Each wall is flat, endless, passes through zero and stands at right angles to its row. A trip goes straight from one point to another. Which walls does it cross, in order?
In the rows, 128 means zero.

Walls:
(1): [195 120]
(2): [202 212]
(3): [112 113]
(4): [ 82 160]
(5): [179 107]
(6): [141  60]
(7): [159  77]
(8): [138 163]
Trips:
[126 148] to [153 139] -> 1, 5, 4, 7
[132 121] to [150  98] -> none
[152 146] to [159  51] -> 7, 6, 8, 2, 3
[31 87] to [ 98 100] -> 7
[128  83] to [149 130] -> 3, 2, 8
[121 147] to [120 168] -> none

Walls:
(1): [ 88 109 156 124 131 170 107 163  79]
(2): [150  60  83 136 187 163 197 143  87]
(3): [ 79 155 100 109 124 137 185 152 123]
(4): [172 185 127 152 158 145 139 164  92]
(5): [110  42 104 131 165 134  51 184 220]
(6): [102  82 174 126  96 129 161 131 173]
(7): [128 158 163 110  76  63  65 171 117]
(8): [ 95 200 135  99 142  92  58 152 127]
Trips:
[136 124 122  98 147 109 131  60 175] to [111 100 178 143  86 161 106 181 112] -> 7, 1
[127  61 112 109 103 175  88 176 133] to [ 73  75 118 211  81 148  81 116 172] -> 2, 7
[111 122 185 140 165 182 124 113  94] to [156 124 112 132 200 191  82 150 113] -> 6, 5, 8
[ 99  95  77 187 119 109 124 137 105] to [108 126 133 108 147 103 114  81  91] -> 5, 3, 8, 7, 2

Walls:
(1): [ 60 164 124  85  94 133 104  99 149 183 110 188 179 113 151 118 180  87
 111 154 158  73 169 143]
(2): [125 160 116  92 165 143 167  91 144 150 152 107 153 106  56 102 126 116
 188 153 208 139 155 174]
(3): [119  81 132 129  93 171 129 115 148 128 178 168  75 153 217  83 139  85
 166  62 150 145 192 182]
(4): [ 95 149 142  85 106 120 119 117 184 169  80 177 154 134 137 163 128 153
 167 113 172 159 143  69]
(5): [137  70 179 192 111 104 144  97 119 126 122  32 159 149  99 113 163 157
 148  76 185 145 105 128]
(6): [126  94 188  97 170 114 101 185 152 135 123  66 119  77 113  83 106 164
 170 107 168  58  85 155]
(7): [131 122  59 159 144 160 134 142 115 155 118 141  52  28  49 132 103 114
 137  22 131  60 170 179]
(8): [134  75  98 113 205 140 149 161  87 106  72 104 150 133 111  90  96 152
 185 138 109 193 101 168]
(9): [136 123 139  71 184 156  95 120  90 190 153 135 221 138  57  85 119 112
 197 198 115 140 150  68]
Trips:
[ 52 105 200 128  81 117 124 157 175 103 239 156 165 141 111 188 113 117
 130  92 151 175 127  49] to [194 181 166 117 132 106 123 145 119  84 103 135  98 175 126 117 170 141
 103 109  91 134 158  35] -> 1, 3, 5, 9
[131 153 132 139  70  98 124 139 108  93 137 158 109  33  83 129 109 112
 204 112 181 178  99 111] to [148 128 102 134 132 149 208  68 178  60 138  91 134  56 106 192 113 160
 142  99 123 140  91 164] -> 4

Walls:
(1): [154  85  82 107 197 146 120 161 177  86  89 157 119 153 191 116  84 107
 159 221  81 135 119 160 118  59 198 135 128 131 120 123 141 148  90  82
 144 169  79 171 117 166 160 118 102  98 198  82]
(2): [ 96 101 137 143  78 102 122 171 170 136 121  94 130 186  89 105 109  97
 114  12 139  67 130 157 158 101 126 107 107 178 182 164  99 155 141  68
 149  77 183  81 199 100 154 149 131 169 130 104]
(3): [118 130 142 172 182 114 175 144 120 191  83 148 159  77 100 147 146 190
 138  90 212  77 149 160 140 100 158 160 131  89 121 100  83 160 117 127
 101  99 149  72 152 119 114  81 171 132 105  99]
(4): [108  95 153 107 121 110  53 119  64  56 109 153 172 206 118 155  95 131
  66 142 173 112 146 166 157 103 153 133 117 201  95 130  92 186  80 109
 119  75  97 167 138 171 125  80 108 140  16 148]
(5): [129  93 144 103 140  76 135 180 169 132 103  82  93  69  79 136  53 158
 146 113 166 141 188 107  92 176 117  78 143 102  76 108 129  98 116  94
 120 125 167 121 169  83 121 119  70  84 134  81]
(6): [160 136  93  91  44  57 155 143 155 134 136  93 123 113  86 124 166 115
 116 142 140 101 110 139 120  55 153  83  74 111  79 198 147 117 163  67
 170  98 127 148  76  40 139  43 183 131 103 100]
(7): [165  81 132  91 149 159 182  74 164 119 137 127 100  55 154 143 129 192
 148 152 104  80 139 146 120 122 208 177  98 132 123 178  81 182 165  82
  97 134 172  97 231 140 129 168  98 117 142  33]
(8): [122  83 244 172 117 137 119 123 191 125 111 108 130  88 112 161  92 110
  59 140 107 182 157 104  65 164 140  89  68 111 118 143  61  77 146 127
 167  98 106 165 124 120 142 130  94  44 102 216]
Trips:
[120 152  52 152 157 119 120 146 151 126 135 137 124  88  81 119 195 158
 159 104 177 163 194 117 198 130  73  77  83 148 116  88  91  74 120 200
 148 110 150  66  65 136 136  98 145 108 148 132] to [109 141 111 145 154 113 133 154 178  88  98 126 110 122 154 132  64 147
 148 105 135 162 125 175  89 159  74  73 117 161 207 201 164  98 111  57
 160 101 206 146  90  87  67 125  93  60 138 137] -> 8, 2, 3, 1
[ 65 171 128 170 126  85 147 134 127 128 128 170 135 141 183 108 183 129
 182  96  95 104 185 124 159  81 140 145 188 181 242 111  75 177  49 126
 141 111 160 124 188 189 169 107 205 133 136 137] to [107  81 180 186 122 132  75 124 156 163  85 119 136 179 171 147 108 158
  96  63 160 141 109 151 191 173 151 157 236 216 110 139 174  98 153 220
 118 157  98 122 117 109 169 139 115 211 170 105] -> 7, 1, 3
[ 37 122  96 154  80 132 126 121  81  53 194 135 137  91  78 176  45 131
 118 140 153  30 154 131 182  20  92 139 122  59 144  55 216 136 148 161
 142 110 101 154 110 108  22 101 100 136 118 142] to [133 187 163 214 184 124 121 153 184 145 145 128 148 113 157 131 151 106
 138 177 130  95  94 174 162 103 131 165  84 112 157 147 154 170  96 115
 108 164 114  51  63 117 136 148 151 164 137 132] -> 1, 4, 6

Walls:
(1): [110 103 203 146 150 122 145 156 118  98 112 131 106 118 129 110 191 152
 115 127 110 123  82  93 109  82 100 125 128  77 119  93  83 176 119 139
 171 157 102 179  94 132 163 162 184 102 163 118]
(2): [112 140 119 135 162 136 134 144 132 135 124 176 123 122 148  87 174 154
  69 137 132 146 110 126 136 126 186 107 147 150 102 133 156 138 142 108
 154 166 167  79 118 150 173 132 142  98 154 144]
(3): [208 173  99  65 162  81 144 156 199 127 140 133 105 159 137 154 135 115
  87 177 140 168  96 111 134 131  69 125  44 130  91 138 109 103 176 144
 112 169  84  91 158 124 137 147 165 172  93  76]
(4): [145 102  39 130 135 116 106 140  98 148 160 157  99 213  85 136 144 112
 124 117 163 151 149 192 124 146 116  98 173 113 123 119 192  64 135 125
 100 130 136 115 110 105 158 131 102  61 122 132]
(5): [157 119 123 165  97 134 178 123 108  99  65 200  95 107 186 105  75 157
  82 123  70 138  45  97 183  95 155  76 113 109 121 104 104 170 122  85
 146  65 145  89 135 186 176 149 116 104 137 133]
(6): [115 167 150 120 161 132 146  94 113 110 112 110 171 130 130 160 121  95
 204 158 202 147 211 130 132 167 136 162 138 174 147 130  86  78 115 147
 161 119 166 120 143 146  57 105 200 120 174 125]
(7): [105  70 103 139 130 160  99  48 121 136 154  92  83 146 122 127 166  92
 132 129 112 147  36 165  96 137 146  71 130 118 122 182 120  96  93 157
 123 127 114 146 155 122 110 201 141 133 114 176]
(8): [161  90 118 123 114 138 118  95 116  78 151 134  83 185 110 124 115 122
 132 143 101 142 150 130 156 152 151 119 117 131  99 155  49 135 161 124
 137  97 197 115  94 150 159  82 142 151 140 120]
(9): [157 138 130 116 150 129 144  71 111 111 113 119  93 128 160 130 127 129
 119 124 160  78 147 111 128  44 121 103 138 145 109 137 145 126 162 118
 158 127 141 100  97 128 126  90 125 158 144 105]
Trips:
[ 73 126  74  92  83 116 149 156 153 143 136 171 121 169 171  81 178 130
 134 144 164 129 145 101 119 193 137 103 171 188 175 106 166 123 138 153
  50 104 126 164 102 157 115 137 146 140 113 108] to [ 59 125 111 108 100  48 149 143 100 122 162 107 163 155 141 159 114 128
  96 134 136 103 129 168 185 128 116  87  21 144 106  94 108  62 119 163
 131 164 245 182 105 104 132 188 140  99 114 134] -> 3, 7, 8, 2
[180 160  97 163 176 120 128  96 141  78 128 153 103 211  90 114 155 213
  86 117 110 102 172  78  79 105 138 113 166 156 164 128 136 128  94 140
 167 136 119 134  84 119 145 143  63 128 123 122] to [152 123 116 166 128 139  83 143 131  84  99 118 116 160 115  98 126 150
 135 123 162 146 117 119 131 138 153 114 139 163 145 154 120 122 126 210
 131 155 162 156 131  94 155  82 146  64 151 158] -> 5, 7, 6, 9
[154  90  87 142 147 159 109 129 169 114 114 126  71 127 127 136 139 140
  25 100 155 102 162  79 142 163  52  99 101  82 125 119 132 146 167  89
 182 191  76 116 112  91 167 122  86  80 167 151] to [162 188 216 150 113 163 174 195 104 151 147  95 144 133 149 125 132 130
 160 167 147 125 139 101 131 197 131 110  88  85 172 129 171  93 157 144
 134 172 127 137 172 134  99 169 135  76 139 174] -> 9, 5, 6, 4, 2
